Each row of a before or after table is a point. One or more steps were done to the points. Then noise was added and the rows were shuffled. The steps act on columns, c1 being the first. Write out the steps. A step turns or swaps two columns, mirrors them in a line or flattens them onto one, adds a multiple of one to another, or multiplies or shifts one. Angles are multiples of 10 degrees, from the lower column toward the higher: turns from -170 to 170, lines from 10 to 170 but not 90. Use the fewest steps. Two steps may share a column if one is a turn and the other turns, adds or multiplies; they go together, in the order done. Otherwise the lowest column goes first.

Before (13 x 3):
[[ 1.1  0.8  3.2]
 [-3.2 -1.5 -1.3]
 [ 1.0  2.1 -2.7]
 [ 2.6 -0.9 -0.9]
 [-1.3 -1.7  3.6]
 [-2.6 -3.7  2.3]
 [-0.1  0.5 -3.5]
 [ 2.2 -2.3 -3.2]
 [-2.2 -0.9  2.4]
 [-0.3  0.2  4.8]
 [ 2.4  0.3  2.6]
 [ 2.0 -0.3 -0.5]
 [-1.5 -2.2  0.1]]
After (13 x 3):
[[ 5.5 -0.1 -0.6]
 [-1.0  2.8  4.0]
 [ 2.4 -3.6 -0.9]
 [-0.1 -2.8 -2.4]
 [ 5.5  0.0 -4.2]
 [-6.5  4.2 -0.8]
 [-3.8  1.8 -1.0]
 [ 2.7  1.4  2.9]
 [-3.5  3.8  1.8]
 [-5.4  2.1  1.4]
 [ 6.0  1.3  2.5]
 [-8.2  0.3 -2.0]
 [ 6.2  0.0 -1.3]]
Steps: multiply c1 by 2.5; mirror c2 and c3 in the line at 70 degrees

Before (8 x 6):
[[ 0.1  4.0  6.3 -0.7  1.4  3.1]
 [-3.1  3.7 -3.1  5.3 -0.2  2.2]
 [-2.0  0.3 -3.7 -1.3 -1.6 -3.7]
 [-3.9  2.5 -3.5 -1.4  2.1  0.5]
 [-3.7  2.2  7.2 -0.5  0.5  2.4]
 [ 2.5  4.1 -2.8  0.8  1.9  1.7]
 [-0.2  0.2 -1.3  1.9  2.6  2.8]
 [-3.3  1.8 -2.5 -0.6 -8.3  2.2]]
After (8 x 6):
[[-8.9  1.0 -1.6  1.8  1.7  0.0]
 [-0.5  1.6 -5.7 -2.0  3.0 -0.1]
 [ 1.8  1.5  5.6 -3.3  0.3  0.0]
 [ 2.4  0.6 -2.1 -0.4  0.5 -0.3]
 [-2.2  0.1 -1.6  3.1  1.7  0.1]
 [ 2.1  1.8 -2.7  1.0 -2.3 -0.1]
 [ 1.3  1.3 -1.9  3.3  4.2  0.2]
 [-0.2  1.2  5.8 -4.0  3.6  0.1]]
Steps: turn c1 and c5 by -80 degrees; multiply c2 by 0.4; mirror c3 and c4 in the line at 160 degrees; multiply c6 by 0

Before (9 x 9):
[[ 0.0 -0.3  1.0  0.0  5.1 -1.7  0.0 -0.1  4.2]
 [ 3.9 -5.2 -0.7 -1.0  4.4  3.1  4.1  3.6  4.7]
 [ 4.4 -0.5  5.5 -2.4  0.8  4.1 -0.2 -0.5 -1.3]
 [ 3.4  0.6 -1.4 -3.3 -3.3  0.9 -1.8  1.4  5.0]
 [-3.0  3.2 -0.4  2.4  3.3 -3.6  5.0 -4.5 -1.4]
 [-0.5  2.6 -3.1  5.3 -3.6  4.0 -1.3  0.6  0.0]
 [-3.1 -2.7  1.6 -2.7  3.2  3.2  1.9  0.9  0.4]
 [-1.2 -0.4  0.6  3.7 -2.8 -3.8 -2.0 -0.1  2.8]
 [ 1.6  0.4  3.5  1.5 -3.7  3.5 -1.2 -0.2  4.5]]
After (9 x 9):
[[ 2.8  3.3  1.7  3.0  3.7  2.8  1.9  0.3  0.8]
 [ 0.3  5.6  1.2  0.1  4.4 -2.5  0.5  4.3  0.3]
 [-4.7  5.4  5.7  1.7  1.6  3.7 -0.1 -1.2 -0.8]
 [-3.9  0.9 -0.4  0.5  4.8  2.2  4.6  4.7  3.6]
 [ 1.7  5.5  0.8 -3.7 -3.2 -3.2 -1.8  2.7 -0.2]
 [-4.2  6.6 -1.5  2.9 -3.2  1.4 -1.9  5.1  1.8]
 [ 1.5  8.5 -2.9 -5.3 -2.9  4.8 -1.4 -0.4  0.7]
 [ 3.3  9.2 -0.4 -2.0  2.5 -4.2  4.8 -1.6 -4.1]
 [-1.5  6.6  3.4 -1.4 -3.1  4.4 -1.3  4.3  0.2]]
Steps: turn c1 and c4 by -170 degrees; shift c2 by 6.0; turn c5 and c6 by -10 degrees; swap c8 and c9

Before (13 x 12):
[[-2.7  0.3  1.1 -1.3 -0.4  3.8  0.8 -0.6  1.8  1.8  0.1 -6.5]
 [-3.3 -0.1 -1.6  1.5 -0.3 -3.6 -0.6 -2.1  3.7 -4.3  6.6 -5.6]
 [-1.1  1.7  3.0  0.8 -1.5  1.4 -5.6  3.0  1.0  1.6 -0.1 -4.6]
 [-1.2 -1.9 -1.8  1.4 -2.9  4.5  0.6 -3.2  5.2 -2.0  3.0  2.0]
 [-0.6  1.4  2.2 -3.0  6.0  4.4 -5.7  1.7  0.1 -1.8 -1.9 -2.7]
 [ 1.9 -1.9 -0.5  1.7  0.9 -2.0 -5.6 -4.5 -2.0  0.5 -2.9  0.3]
 [-4.2  4.0 -1.9 -2.5  6.1 -1.5  0.1  0.9  2.9  0.3  2.1  0.9]
 [-2.3 -2.6  2.5 -0.5  3.7  0.7  0.8  0.5 -3.0 -0.3  1.2  2.2]
 [-0.6  2.7 -3.7  3.8  4.7  4.9 -2.3  3.5 -0.7  1.1  5.4 -2.7]
 [ 3.6  6.0 -0.4  1.0 -2.3  2.9  1.0  2.0 -1.7 -2.7 -1.7  1.0]
 [ 0.4 -1.5 -1.7 -3.0 -1.6 -1.4  1.6  0.7  4.7 -1.8 -1.1  1.2]
 [-0.6 -0.8 -1.6 -4.5 -0.8 -4.0 -6.2 -3.7  1.7 -1.9  2.8 -2.2]
 [-4.4  3.5 -4.6  1.0 -1.4 -1.8 -2.0  3.1  0.3 -3.7  3.0 -2.5]]
After (13 x 12):
[[-0.6 -1.5 -3.2 -1.1  3.3  0.0  0.6  0.6 -3.0  0.2  2.5  2.6]
 [-1.1  0.4  4.4 -5.1  4.1 -2.7  0.2  0.9  3.0  0.0  4.5  3.3]
 [-0.6  2.1 -0.7 -6.0 -0.4 -2.5  0.5  0.7  4.7  0.2 -0.9 -0.3]
 [ 1.5  2.4 -1.2  2.9 -0.7  9.3 -0.4 -3.2  5.1 -0.2  2.7 -0.6]
 [-1.8 -2.6  0.5 -6.1  2.2  1.8 -5.0  1.9  0.1 -3.0 -0.7  1.8]
 [ 1.2 -1.8  5.7  2.2 -0.7  0.0 -0.4  1.9 -1.8 -0.2 -3.8 -0.8]
 [-1.7 -1.1  0.0 -2.6 -3.3  4.7  1.3 -0.6  1.9  0.7  2.1 -2.8]
 [ 1.7  1.7 -0.3 -9.0 -1.6  1.6 -5.5 -3.7  1.5 -3.2  2.2 -1.3]
 [-0.5  3.0  4.8  2.0 -2.0 -6.5 -3.0  3.1  0.3 -1.7  5.4 -1.7]
 [-0.8 -3.3  0.6  1.7 -3.0 -3.2 -3.5  3.0  1.0 -2.0  0.8 -2.6]
 [-1.0  1.1 -1.6  3.5  0.8  4.7 -4.0 -4.6 -1.9 -2.3 -3.3  0.7]
 [ 3.8  2.6  3.8  7.7  1.5 -0.2 -1.2  3.5 -0.6 -0.7  3.8  1.2]
 [ 2.9  1.5  0.5  3.1 -3.0 -0.4 -2.3 -2.1  3.7 -1.2  6.8 -2.6]]
Steps: turn c1 and c11 by -50 degrees; turn c2 and c3 by 110 degrees; multiply c4 by 2; flatten c5 and c12 onto the line at 40 degrees; add -1.5 times c8 to c6; flatten c7 and c10 onto the line at 30 degrees

Before (14 x 18):
[[ 3.0  1.4  6.9 -3.5 -4.2 -2.2  0.1  3.7  3.0 -3.3  2.9 -3.9  0.6  5.6
   3.1 -3.7 -3.0  3.9]
 [ 0.4  5.0  3.5  2.6 -1.3  1.1 -2.4  2.1 -0.8 -5.5 -4.8 -3.5  1.5  5.9
   1.9  3.6 -2.4  1.9]
 [-1.8 -2.3  1.6  0.9  0.7  3.8 -4.2 -0.4 -0.5 -5.3  4.2  1.7  1.8 -1.5
   2.7 -0.8 -0.7  2.2]
 [ 1.3  1.6 -0.3  0.9  0.4  1.4 -1.7  5.6  0.6  0.6  1.1  3.7 -1.0 -2.1
  -0.3 -4.6 -7.0 -2.7]
 [-3.9 -2.9 -1.3 -1.1 -2.7 -0.8 -1.8  1.3 -0.1 -2.3  0.0  1.3 -1.2  4.3
  -1.9  3.3 -6.8  4.0]
 [ 0.3  0.3 -0.4  2.2 -1.6 -0.4 -0.3  2.2 -2.7  3.2 -0.8 -1.1 -1.5  5.8
  -3.0 -2.2 -1.6 -0.9]
 [-2.1  4.7  3.3 -4.0 -4.7  5.8 -0.2  5.3 -1.2 -3.8 -3.0 -3.5  3.5  2.5
   5.4 -1.4 -1.7  0.4]
 [-0.3  3.2 -0.2 -3.7  3.3 -1.0  1.3  3.0 -2.0  3.4  3.9 -2.6  1.4  2.7
  -1.4 -1.4  2.2 -1.2]
 [-3.9 -3.2  6.3  0.1 -3.2 -0.3  1.1  1.8  0.9 -0.8 -3.7 -2.2 -2.1 -2.0
   2.1  3.0 -1.9  0.8]
 [ 1.9  3.0  0.7 -5.9 -2.5 -0.2 -1.2 -0.1 -3.6  3.6  3.3  4.0 -0.9 -2.8
  -1.9 -2.0 -4.2 -4.5]
 [ 3.8 -1.1  1.2 -5.8  2.1  3.7 -1.1 -0.9 -0.2 -1.2 -2.5  2.8 -3.5 -0.7
   1.8  2.4  1.6 -5.0]
 [ 0.3  4.1  2.9 -0.9  0.5  2.1 -1.9  0.8  1.6 -0.6  1.0  4.6  1.0  1.8
   0.5 -3.4 -1.3  1.5]
 [ 3.9  4.9  1.1 -4.5  2.9  2.6 -1.1 -1.4  1.2  3.5  2.7 -3.4  3.3 -2.3
   3.0 -5.4  2.1  2.7]
 [ 4.2  4.6  1.7 -0.9  0.2  2.8  4.5  1.1 -4.6 -1.8  0.0  1.3 -0.9  2.4
  -0.1  0.2 -0.8  0.4]]
After (14 x 18):
[[ 1.3  1.6 -0.3  0.5  0.5  3.3 -1.8 -3.2 -2.3  0.6  0.9  5.2 -1.5 -2.0
   1.1  4.4 -7.0 -1.4]
 [ 0.3  0.3 -0.4  3.5 -1.6  2.5 -0.3 -0.4 -1.7  3.3 -1.1 -0.4  0.3  5.8
   0.6  2.6 -1.5  2.4]
 [-3.9 -3.2  6.3 -2.0 -3.2  2.4  1.0 -0.4  1.1 -0.8 -3.7 -1.5  3.4 -2.0
  -0.5 -1.6 -1.9 -3.8]
 [ 2.0  2.9  0.7 -0.2 -2.6 -1.4 -1.2  0.2 -5.5  3.6  5.3  3.7 -0.3 -2.9
  -4.7  2.2 -4.2  1.6]
 [ 4.1  4.6  1.7 -0.2  0.1 -0.3  4.5 -3.0 -1.2 -1.9  0.3  1.3  0.9  2.4
  -0.9  0.3 -0.8  3.6]
 [-1.8 -2.3  1.6 -2.3  0.7 -2.2 -4.1 -3.4  1.9 -5.4  3.5  1.1 -2.0 -1.5
   3.1 -0.2 -0.8  0.5]
 [ 3.8 -1.1  1.3 -3.6  2.1 -3.0 -1.1 -3.3 -4.7 -1.2 -0.6  2.0  4.3 -0.6
  -5.3 -0.3  1.7 -2.2]
 [-0.3  3.2  0.0  0.0  3.2  3.8  1.3  0.0 -1.8  3.4  5.0 -1.5 -1.9  2.7
  -2.3  0.5  2.1  1.5]
 [-4.0 -3.0 -1.4  1.4 -2.8  0.9 -1.8  0.3  3.9 -2.4  0.5  1.7  2.7  4.3
  -1.6 -2.2 -6.9  2.1]
 [ 0.3  4.1  2.9 -0.8  0.6 -1.5 -1.8 -2.3  1.9 -0.5  1.1  4.3 -2.6  1.8
  -0.3  2.5 -1.2 -2.5]
 [ 3.8  4.9  1.1 -4.3  2.9 -0.8 -1.2 -2.1  2.9  3.5  3.6 -4.0 -5.5 -2.4
  -2.1  3.0  2.1 -0.8]
 [ 3.1  1.5  7.0 -4.2 -4.1  5.3  0.1  0.8  4.6 -3.4  3.5 -2.1 -2.4  5.6
  -1.2  2.9 -3.0 -5.0]
 [ 0.4  5.1  3.4 -0.9 -1.3  2.8 -2.5 -1.8  1.5 -5.5 -5.6 -2.8  0.6  5.9
   1.3 -3.9 -2.4 -0.2]
 [-2.1  4.8  3.2 -6.5 -4.7  4.0 -0.2 -7.2  0.0 -3.9 -2.1 -2.3 -3.7  2.6
  -2.7 -0.5 -1.7 -0.4]]
Steps: turn c9 and c18 by -70 degrees; add -0.5 times c3 to c18; turn c4 and c15 by 70 degrees; turn c11 and c15 by 20 degrees; turn c6 and c8 by -110 degrees; turn c6 and c12 by 20 degrees; turn c13 and c16 by -150 degrees

Before (9 x 24):
[[-0.7 -0.8  2.4 -0.5 -1.5  1.7 -0.6 -0.7 -3.9 -0.8 -0.1  1.5  0.1  2.2
   1.1  3.6 -1.0  5.2  0.0  2.0 -3.5 -0.5  2.7 -4.5]
 [-4.2 -1.1  2.5  3.1 -0.3 -1.6  1.6 -0.9  3.6 -4.5  0.1  0.2 -3.1 -4.0
  -2.5  0.8  0.6 -1.2 -5.8 -0.8 -1.6 -3.5 -2.7 -4.0]
 [ 0.4 -0.5 -1.3 -2.2 -1.9 -1.0  2.5 -1.7  1.5  3.6  1.7 -1.0 -0.7 -1.1
  -1.1  1.8 -0.5 -0.3  1.9  0.1 -2.4  3.2  2.1  1.2]
 [-1.7 -0.3 -2.5  1.5 -2.7 -1.9  2.2 -1.2  0.1  1.4  0.0 -1.5 -6.3  2.7
  -2.4  0.8 -2.4 -0.3  1.9  0.8  3.4 -0.4  3.9 -1.4]
 [-1.7 -0.1 -1.4 -2.0  2.8 -2.2 -1.5  0.3  3.1  1.6 -0.3 -1.8 -1.2  4.1
   2.0 -0.9 -3.8 -0.2 -6.2 -2.2  3.0  2.6 -2.8  0.6]
 [-3.0  3.7 -5.2 -1.5 -1.2  0.2  2.6  4.4  4.3 -4.4 -5.0 -2.6 -2.1 -0.8
   0.6 -4.4 -2.9  5.6  1.8 -2.2  2.6  3.3 -0.3 -3.2]
 [-0.5  5.0  2.0 -0.7 -3.9 -2.0 -2.9  2.7 -4.3  1.0  0.5  4.4  1.7 -3.0
  -2.7  0.5  1.5  1.1  1.7 -0.6  1.7  2.4 -2.9  2.9]
 [ 0.8 -2.8 -5.7 -1.3 -4.7  4.0  2.2  5.1 -3.5 -3.2 -5.7  2.1  1.1 -2.7
   1.2 -3.4 -0.6  5.0  2.4 -5.2  0.3 -2.8  1.9 -1.2]
 [-0.4  1.9  2.7 -1.9 -4.5  4.8  3.2 -2.1 -1.6 -0.2 -5.4  2.7 -3.3 -3.7
  -0.3 -3.0 -4.7 -0.7  0.2  2.7  1.0 -1.0  0.8  0.6]]
After (9 x 24):
[[-2.9  3.7 -4.5 -1.5 -1.0  0.2  2.7 12.2  4.2 -4.5 -4.9 -2.4 -2.3 -0.8
   0.6 -5.1 -2.8  5.8  1.9 -2.3  2.7  3.2 -0.3  6.0]
 [ 0.3 -0.5  1.7 -2.2 -1.8 -0.8  2.4 -4.7  1.4  3.6  1.6 -1.2 -0.8 -1.2
  -1.2 -1.3 -0.5 -0.3  1.9  0.2 -2.4  3.2  2.2 -2.3]
 [-4.3 -1.0  0.8  3.1 -0.2 -1.8  1.6  0.6  3.5 -4.7  0.2  0.2 -2.9 -3.9
  -2.5  2.3  0.6 -1.1 -5.9 -0.6 -1.7 -3.5 -2.6 -4.9]
 [ 0.7 -2.8 -3.4 -1.2 -4.7  4.1  2.0 12.5 -3.4 -3.2 -5.7  2.1  1.0 -2.8
   1.2 -5.8 -0.5  4.9  2.5 -5.2  0.3 -2.8  1.9  8.9]
 [-0.6 -0.8  3.5 -0.5 -1.6  1.7 -0.6  1.4 -3.9 -0.6 -0.2  1.5  0.1  2.2
   1.1  2.3 -1.0  5.2 -0.1  1.8 -3.5 -0.4  2.7 -4.7]
 [-0.4  1.8 -3.0 -2.1 -4.5  5.1  3.4 -5.2 -1.5 -0.1 -5.4  2.6 -3.3 -3.7
  -0.3  2.7 -4.8 -0.8  0.4  2.6  0.9 -0.9  0.6 -3.6]
 [-1.7 -0.3  0.8  1.4 -2.7 -1.9  2.2 -2.0  0.0  1.4  0.1 -1.4 -6.2  2.7
  -2.5 -2.6 -2.2 -0.2  1.9  0.8  3.6 -0.4  4.1 -3.5]
 [-1.8 -0.1 -0.8 -2.0  2.8 -2.2 -1.5  0.1  3.1  1.6 -0.1 -1.7 -1.2  4.2
   2.1 -1.4 -3.7 -0.1 -6.2 -2.2  2.9  2.6 -2.7  1.0]
 [-0.5  5.0  0.6 -0.7 -4.0 -2.0 -2.8  4.5 -4.4  0.9  0.6  4.4  1.6 -3.0
  -2.7  2.0  1.6  1.1  1.7 -0.7  1.5  2.5 -2.9  7.4]]
Steps: swap c3 and c16; multiply c8 by 3; turn c8 and c24 by 40 degrees

Before (8 x 32):
[[-0.2 -1.5 -5.1  1.1  8.3 -0.8  2.7  0.1  4.3 -2.2 -1.7  2.2 -5.1  0.2
  -1.0  3.0 -5.1  0.5  2.5 -3.4 -4.1 -1.6 -0.3  6.2  0.7  7.0 -3.4  4.3
   1.7 -0.5 -1.3  0.8]
 [-1.7 -1.4  1.1  0.0 -1.0 -0.7  0.6 -1.2 -4.2  2.6  4.4 -2.0 -1.5  2.1
  -0.1  2.9  0.4  0.9 -1.7 -2.7 -0.9 -0.1  5.6 -5.7  3.6  3.3 -0.4  1.4
  -2.0  4.1  1.9  1.5]
 [-0.5 -4.6  1.3 -3.2 -2.0 -1.4  3.2  1.2 -3.0  3.4  1.1  0.0 -5.1  3.3
  -0.1  1.9  1.8  1.6 -3.4 -1.0 -0.6 -1.3  3.4 -3.6  3.8  3.1  0.8  4.0
   4.4  1.5  3.3  2.7]
 [-5.5  4.6  0.9  0.2  0.2  6.3 -4.3  4.9 -1.9 -0.2 -0.4 -1.3  3.6 -1.4
   2.5 -2.6  4.4  1.4  3.8 -2.3 -0.2 -3.7 -0.5 -0.4 -0.6 -0.9 -1.4 -4.6
  -1.6 -0.9  3.6  0.4]
 [-3.4  2.1 -1.0 -3.7 -0.8  0.3 -2.0  1.8 -0.6  1.1  1.9 -3.7  0.7  1.9
  -0.2 -3.7  2.4 -3.4 -3.2  3.4 -1.3 -1.6  1.2 -5.9  2.0  3.7 -1.7 -1.9
  -0.4 -1.5  3.2  0.9]
 [ 0.3  0.0 -2.6 -1.2  1.6  0.8  4.2  3.4  4.7 -3.1  1.4  4.3 -5.4  0.9
  -1.5  2.2 -2.3  0.4  2.3 -5.5 -1.4 -2.3  1.6  2.2  0.3  7.0 -1.5  3.6
  -2.4  0.5 -0.1 -3.3]
 [-2.2 -1.4 -2.2  2.7  1.3  5.4 -4.7  6.1 -0.9 -1.9  0.7 -0.3  5.2 -3.3
  -1.3 -3.3  3.1  4.0  1.6 -3.6 -1.5 -2.5 -3.9  1.6 -2.8 -0.8 -4.8 -7.4
  -0.9 -0.6 -2.6 -0.3]
 [-0.6  0.7 -3.6 -2.8  4.4 -2.4  1.9  2.6  0.9 -1.7 -2.3  1.1 -2.6  0.3
   0.7  3.1 -2.3 -0.2 -0.8  1.0 -1.7  1.0  0.9  5.7  2.5  4.6 -5.7  2.0
   0.3 -4.3 -2.5 -0.8]]
After (8 x 32):
[[ 0.0  4.5  1.0 -0.7  0.2  6.3 -4.3 -4.4 -1.9  2.4 -0.4 -1.4  3.6 -1.6
   2.7 -2.6  4.3  1.4  3.7 -2.4  0.0 -3.7 -1.7 -0.5 -2.2  5.5 -1.6 -3.3
  -1.2 -1.0  3.5  0.4]
 [-4.6  0.7 -3.7 -5.2  4.2 -2.3  2.1 -3.2  1.1 -3.2 -2.4  1.2 -2.6  0.5
   0.8  3.2 -2.4 -0.4 -0.7  0.9 -1.7  1.1  1.8  5.8  1.1 -0.3 -5.9  1.6
   0.4 -0.6 -2.0 -0.6]
 [ 0.0 -1.6 -2.0  1.3  1.2  5.6 -4.7 -4.6 -0.8 -3.5  0.5 -0.2  4.9 -3.5
  -1.3 -3.4  3.0  4.2  1.5 -3.5 -1.6 -2.4 -2.8  1.4 -4.7  2.2 -4.7 -5.2
  -0.9 -2.5 -3.8 -0.4]
 [-6.9  0.0 -2.6 -0.5  1.4  0.7  4.4 -3.2  4.8 -3.1  1.3  4.3 -5.4  1.0
  -1.4  2.1 -1.9  0.5  2.3 -5.4 -1.3 -2.4  1.5  2.3 -0.9 -1.4 -1.6  2.6
  -2.4  1.2  0.5 -3.3]
 [-4.2  2.2 -1.1 -3.5 -0.7  0.1 -1.8 -2.0 -0.6  3.4  2.0 -3.8  0.6  2.0
   0.1 -3.7  2.6 -3.3 -3.1  3.5 -1.4 -1.5  0.0 -5.8  1.3  2.8 -1.7 -1.4
  -0.4  1.7  3.6  0.9]
 [-6.7 -1.5 -5.1  0.5  8.2 -0.9  2.6 -0.3  4.4 -3.0 -1.7  2.2 -5.1  0.1
  -0.9  2.7 -5.1  0.6  2.5 -3.4 -4.1 -1.7  0.0  6.1  0.6 -1.0 -3.4  3.1
   1.8 -1.0 -1.4  0.7]
 [-3.3 -4.5  1.3 -1.1 -2.0 -1.3  3.4 -2.4 -3.1  5.7  1.0 -0.2 -5.0  3.4
   0.0  1.8  1.7  1.6 -3.4 -0.9 -0.5 -1.3  1.9 -3.5  3.3  0.1  0.8  2.8
   4.4  3.5  4.1  2.7]
 [-3.8 -1.3  1.0  3.0 -0.9 -0.7  0.9 -0.2 -4.0  3.8  4.4 -2.1 -1.6  2.0
  -0.3  2.9  0.4  0.9 -1.8 -2.7 -0.8  0.0  4.5 -5.7  3.5  1.0 -0.3  1.1
  -2.0  2.7  3.9  1.5]]
Steps: mirror c1 and c26 in the line at 140 degrees; turn c4 and c30 by -50 degrees; mirror c8 and c25 in the line at 100 degrees; add 0.7 times c31 to c10; turn c23 and c31 by 20 degrees; multiply c28 by 0.7
